Every row gives one point. The points of each table are mixes of a few directions, plus a little noise. Count the directions of each table, and those that both share. Where both have some left over, give the other angles between the two spaces (their principal angles), to ten degrees, smallest first.

First (4 x 3)
[[ 95  26  28]
 [-23 -28 -10]
 [  5 -31  -5]
 [-77  33 -15]]
Second (5 x 3)
[[   6    0  -48]
 [  -1    0    7]
 [ -14   -1  100]
 [  14    1 -101]
 [  -6    0   42]]
Directions: first 2, second 1, shared 0; angles 80

First (9 x 8)
[[  -3  -63   10   -3   36   34   49   29]
 [  -2   46  -23  -12   17  -42  -66  -31]
 [  10    8  -21    1  -11  -13  -28    2]
 [ -26   56   68    8  -29    5   45  -48]
 [ -27   32   34  -15   39  -12    6  -44]
 [  61 -107  -66   37  -88   54   24  121]
 [ -18   71   27   -1  -15  -25  -14  -51]
 [  10  -89  -27   -7   51   29   24   53]
 [  -5   47   -3   -5   -2  -30  -37  -32]]
Second (9 x 8)
[[ -21  -10    9  -24   75   -5    1  -18]
 [  -6   -8    6  -10   31   -2    4   -5]
 [  -5   73   -7   -5  -14  -44  -61  -45]
 [   4  -87   12    1   24   52   72   52]
 [  13   54  -12   14  -64  -22  -39  -14]
 [  -9   10    3  -11   30  -13  -12  -18]
 [  28   -3  -10   33 -101   21   17   38]
 [  11   81  -16   13  -73  -39  -62  -31]
 [ -15 -113   20  -16   92   55   86   44]]
Directions: first 3, second 2, shared 2

First (11 x 12)
[[  30    0 -106  -43  -60   52  -45   20   24   28   -8   61]
 [  27    0  -95  -39  -55   45  -42   18   22   26   -7   55]
 [  13    0  -39  -15  -23   22  -17    8    8   11   -3   22]
 [  -7    1   23   11   14  -11    9   -5   -7   -6    3  -13]
 [  -1    2    0    0    0    2   -1   -1   -1    1    0    0]
 [   1    0   -7   -3   -4    1   -5    2    1    2   -2    4]
 [  -6    0   27   11   16  -12   11   -5   -6   -6    3  -15]
 [ -16    0   51   21   28  -25   22  -11  -12  -14    3  -29]
 [ -27   -2   97   39   52  -47   41  -17  -23  -25    7  -56]
 [  19   -1  -66  -29  -37   33  -29   12   16   18   -6   40]
 [ -34    0  121   49   69  -58   51  -22  -29  -31    8  -70]]
Second (9 x 12)
[[-36 -32  43   1  59 -26  23   2 -68 -30 -31 -88]
 [  3   9  11   9  -3  -5   4  -5  15   3  11  12]
 [  8  -2 -30 -13 -15  14 -12   6   4   7  -4  14]
 [ 43  44 -36   7 -66  23 -22  -7  90  36  44 110]
 [ -1 -17 -40 -26  -4  18 -14  13 -23   0 -21 -11]
 [-17 -26  -7 -16  22   0   0  10 -46 -14 -28 -48]
 [  1  -1  -6  -3  -3   3  -3   2  -1   0  -2   1]
 [-29  -3  94  38  56 -47  42 -17 -27 -27   5 -59]
 [ 30  27 -31   2 -44  18 -15  -3  56  25  27  72]]
Directions: first 1, second 2, shared 1

First (10 x 20)
[[-30  33 -23   4 -17  33 -15  36  24 -15 -31 -19 -18 -23  -9   1 -12 -17
   -9  -5]
 [ 46 -28 -73  57  36  71  -1 -36 -23  26  39  47 -10 -71 -41  12  64 -26
  -11 -59]
 [ -6  22  11 -20  -4 -15  -4  18  -9   9 -15 -16  13  17  22  -7 -34  33
   -1  27]
 [ 37 -33 -39  37  37  -6 -24 -52 -39  27  55  37   5 -35 -11  -4  32  15
   -6 -41]
 [-33 -12  35  -8 -11 -81 -36 -17   7 -26  14 -14  -5  31  16 -14 -24  14
    3   2]
 [ -7  51  32 -52 -23  24  39  63   8  13 -61 -34  22  38  31  -1 -50  25
    6  69]
 [ 44 -20 -53  38  24  79  25 -18 -11  22  20  38  -7 -52 -35  18  58 -35
   -5 -39]
 [-29  18  68 -54 -29 -49  19  31  17 -17 -37 -36  16  67  37  -9 -52  20
   14  59]
 [  7  17 -48  22  10  41 -18   8 -13  16  -1   7  -4 -43 -13   0   6   4
  -12 -19]
 [-32 -52  90 -25 -23 -96  13 -34  40 -59  15  -8 -13  71   4   0   9 -37
   22   7]]
Second (9 x 20)
[[ -29  -24   63  -19    4   -7    0  -30    5  -38  -14  -20   -7   35
     8   16   12  -56   17   13]
 [  11    4  -20    7   -1    2    2    8   -2   12    7   10    2  -11
    -4   -5   -1   18   -5   -4]
 [  24   26  -58   18   -3    7   -3   29   -6   35   10   16    6  -32
    -7  -15  -14   52  -15   -9]
 [  54  -63   -2   21    4  -19   55  -36   11    9   56   55    0    7
   -28    4   58  -10   10  -28]
 [-121   57   92  -58   -3   19  -81   11   -8  -65 -100 -112   -8   37
    53   18  -71  -64    6   58]
 [ -30  -18   58  -19    2   -5   -4  -26    4  -36  -16  -23   -6   32
     9   14    7  -52   15   13]
 [  53  -51  -13   23    4  -16   49  -27    9   14   50   53    1    0
   -27    0   49    1    6  -27]
 [  21    6  -33   12   -1    2    6   12   -1   21   14   17    3  -18
    -8   -9    1   28   -6   -9]
 [  15   63  -86   16   -7   18  -25   57  -13   48   -5    2    9  -50
     1  -24  -42   82  -28   -4]]
Directions: first 4, second 2, shared 1; angles 40
